Rows are points. Each copy is the shape, with its points in the same order, turned, moved and blurred by noise. Is it also mirrored, or only turned?

Shape:
[0.011 0.015 -0.024]
[-0.070 -0.022 0.031]
[0.078 -0.022 0.023]
[-0.059 -0.014 0.001]
[0.045 -0.009 -0.053]
[-0.070 0.033 -0.029]
[-0.070 -0.015 0.034]
[-0.030 0.018 0.016]
Copy 1:
[0.001 0.030 -0.013]
[-0.039 -0.073 0.013]
[0.047 0.041 0.066]
[-0.024 -0.045 -0.013]
[0.047 0.044 -0.022]
[-0.062 -0.023 -0.049]
[-0.038 -0.063 0.007]
[-0.042 -0.013 0.006]
Copy 1 is: only turned
Copy 2 (8 x 3):
[0.007 0.014 -0.034]
[-0.081 -0.034 0.003]
[0.059 -0.050 -0.027]
[-0.073 -0.007 -0.012]
[0.027 0.018 -0.069]
[-0.066 0.051 -0.014]
[-0.076 -0.030 0.001]
[-0.029 -0.002 0.005]
Copy 2 is: only turned

Shape (10 x 6):
[-0.034 0.008 -0.013 0.042 0.041 0.030]
[-0.016 0.031 0.008 -0.067 0.050 -0.033]
[0.027 -0.040 -0.031 -0.085 0.003 -0.009]
[-0.046 0.004 -0.008 0.020 0.001 0.004]
[0.043 -0.060 0.059 0.084 0.002 0.035]
[0.069 0.001 0.036 0.069 0.015 -0.015]
[0.058 -0.004 -0.021 -0.045 0.038 -0.044]
[-0.033 0.030 0.017 0.033 0.044 0.067]
[0.040 0.026 -0.022 -0.008 -0.002 0.003]
[0.021 -0.029 0.057 0.054 -0.033 0.042]
Copy 1, 10 rows:
[0.004 0.047 -0.019 -0.016 0.050 0.026]
[-0.046 0.085 -0.024 0.057 -0.005 -0.048]
[-0.045 -0.011 -0.058 0.054 -0.050 -0.047]
[-0.007 0.044 -0.018 -0.033 0.021 -0.013]
[-0.017 -0.038 0.076 -0.016 0.017 0.055]
[0.020 -0.010 0.076 0.034 0.023 0.007]
[-0.011 0.008 -0.010 0.088 -0.019 -0.047]
[-0.008 0.070 -0.012 -0.009 0.040 0.058]
[0.031 0.026 -0.019 0.042 -0.021 -0.009]
[-0.005 -0.006 0.060 -0.034 -0.022 0.052]
Copy 1 is: mirrored
Copy 2, 10 rows:
[-0.043 0.032 -0.041 0.072 0.020 0.016]
[-0.078 0.015 0.035 -0.038 0.037 -0.008]
[-0.007 -0.070 0.023 -0.048 0.021 0.010]
[-0.032 0.024 -0.001 0.047 -0.015 -0.002]
[0.067 -0.002 -0.021 0.104 0.076 0.001]
[0.053 0.051 -0.037 0.033 0.087 -0.029]
[-0.027 -0.021 0.001 -0.069 0.058 -0.024]
[-0.052 0.037 -0.019 0.076 0.038 0.053]
[0.005 0.010 -0.025 -0.029 0.025 0.026]
[0.054 0.014 0.019 0.077 0.039 0.023]
Copy 2 is: only turned
Copy 3 (10 x 6):
[0.014 -0.003 0.005 0.091 0.017 0.049]
[0.016 0.097 -0.006 0.025 0.015 -0.012]
[0.008 0.026 -0.051 -0.031 0.055 -0.031]
[-0.007 0.003 -0.017 0.060 -0.019 0.029]
[-0.001 -0.090 0.085 0.015 0.012 0.045]
[0.064 -0.047 0.077 0.027 -0.011 0.002]
[0.053 0.031 0.005 -0.001 0.034 -0.054]
[0.019 0.018 0.018 0.075 0.012 0.095]
[0.065 -0.002 -0.017 0.009 0.002 0.005]
[0.000 -0.063 0.046 -0.004 -0.019 0.061]
Copy 3 is: only turned
Copy 4 (10 x 6):
[-0.005 -0.035 -0.007 0.046 0.050 0.021]
[-0.013 0.040 -0.061 -0.028 0.066 -0.034]
[0.063 0.067 -0.047 -0.050 0.032 0.026]
[-0.023 -0.020 -0.020 0.013 0.016 0.026]
[0.056 -0.048 0.095 0.012 -0.001 -0.009]
[0.050 -0.019 0.039 0.037 -0.014 -0.064]
[0.066 0.043 -0.054 -0.016 0.029 -0.042]
[-0.029 -0.012 0.027 0.053 0.074 0.016]
[0.030 0.046 -0.020 0.031 0.007 -0.010]
[0.016 -0.013 0.085 0.008 -0.013 0.009]
Copy 4 is: only turned

Shape, 11 rows:
[-0.022 0.012 -0.004 -0.009 0.006 0.037 -0.046 -0.031]
[-0.042 0.020 0.079 -0.024 -0.003 -0.070 -0.050 0.062]
[-0.005 0.034 -0.047 0.005 -0.012 0.001 0.033 -0.044]
[0.070 0.007 -0.016 0.010 0.015 -0.012 0.004 -0.037]
[0.023 0.014 -0.022 0.003 0.099 -0.004 0.019 -0.021]
[-0.012 0.034 -0.043 -0.013 -0.019 0.016 0.032 -0.060]
[-0.044 0.037 -0.016 -0.104 -0.006 -0.008 -0.034 0.085]
[0.050 -0.054 -0.014 -0.006 -0.043 0.004 0.030 -0.042]
[0.032 -0.044 0.067 0.007 0.091 0.003 0.030 0.000]
[-0.017 -0.051 -0.049 -0.003 0.019 0.001 -0.012 -0.061]
[-0.007 0.004 -0.030 0.006 -0.013 0.010 0.021 0.103]
Copy 1, 11 rows:
[0.014 0.043 0.037 0.000 0.006 0.003 -0.037 -0.035]
[-0.060 0.031 0.014 0.075 0.073 -0.068 -0.042 0.049]
[0.030 0.025 -0.057 0.000 0.010 0.035 0.006 -0.035]
[0.076 -0.020 -0.009 -0.006 0.031 0.015 0.002 0.018]
[0.043 -0.014 0.015 -0.013 0.072 -0.003 0.056 -0.039]
[0.022 0.028 -0.038 -0.005 -0.002 0.057 -0.003 -0.041]
[-0.099 0.051 -0.010 -0.051 0.069 -0.032 -0.040 0.022]
[0.042 -0.053 -0.019 -0.003 -0.038 0.027 -0.022 0.021]
[0.012 -0.056 0.072 0.041 0.039 -0.011 0.067 0.017]
[0.026 -0.040 0.003 -0.009 -0.004 -0.001 -0.031 -0.073]
[-0.037 0.031 -0.036 -0.040 0.002 -0.073 0.032 0.035]
Copy 1 is: mirrored
Copy 2 (11 x 8):
[-0.036 0.011 -0.010 -0.051 -0.017 0.029 -0.051 -0.031]
[-0.012 -0.071 0.099 -0.070 -0.005 -0.026 0.014 -0.001]
[-0.022 0.046 -0.042 -0.029 0.035 0.021 0.008 -0.042]
[0.009 0.064 0.000 0.000 0.039 -0.020 -0.041 -0.026]
[0.021 0.008 -0.016 -0.029 0.089 0.016 -0.077 -0.025]
[-0.045 0.056 -0.048 -0.040 0.032 0.028 0.001 -0.043]
[-0.035 -0.040 -0.007 -0.130 0.011 -0.028 0.008 0.072]
[-0.067 0.062 -0.011 0.040 0.030 -0.039 -0.017 -0.016]
[-0.020 -0.023 0.059 0.015 0.096 0.004 -0.095 -0.004]
[-0.045 0.003 -0.060 -0.011 0.022 -0.019 -0.054 -0.065]
[0.002 -0.034 -0.022 -0.002 0.021 0.009 0.025 0.076]
Copy 2 is: mirrored
Copy 3 (11 x 8):
[0.006 0.023 -0.037 -0.045 0.022 0.006 -0.044 -0.027]
[-0.025 0.073 -0.035 0.058 0.009 -0.123 -0.041 0.009]
[-0.006 -0.009 -0.024 -0.001 -0.001 0.039 0.053 0.003]
[0.043 -0.032 0.011 -0.014 -0.034 -0.027 0.031 -0.042]
[0.042 -0.035 0.028 -0.039 0.067 -0.037 0.034 -0.009]
[-0.013 0.002 -0.037 -0.029 -0.006 0.043 0.052 0.003]
[0.011 0.049 -0.050 -0.001 -0.002 -0.046 -0.048 0.118]
[-0.035 -0.053 0.024 -0.004 -0.058 0.012 0.009 -0.033]
[-0.012 -0.020 0.092 -0.023 0.031 -0.077 -0.002 -0.027]
[-0.040 -0.067 -0.024 -0.039 0.031 0.014 -0.009 -0.022]
[0.023 0.012 0.024 0.065 -0.004 0.014 -0.046 0.056]
Copy 3 is: only turned
Copy 4, 11 rows:
[-0.072 0.007 -0.016 -0.037 -0.012 0.031 -0.015 -0.043]
[-0.019 0.059 0.075 0.001 0.020 -0.044 0.057 -0.045]
[-0.020 -0.027 -0.060 0.000 -0.020 -0.003 -0.050 -0.012]
[0.023 -0.023 -0.054 -0.050 0.010 0.036 -0.012 -0.007]
[-0.036 -0.028 -0.079 -0.025 0.065 0.002 0.025 0.000]
[-0.033 -0.023 -0.057 -0.018 -0.031 -0.012 -0.059 -0.021]
[-0.069 0.093 -0.022 -0.012 -0.061 -0.063 0.066 -0.026]
[0.017 -0.051 -0.005 -0.079 -0.045 0.019 -0.026 0.034]
[-0.035 -0.018 0.004 -0.075 0.096 0.001 0.033 0.048]
[-0.058 -0.082 -0.032 -0.051 -0.022 0.013 0.005 -0.023]
[-0.038 0.041 -0.011 0.039 -0.042 0.006 0.043 0.058]
Copy 4 is: mirrored
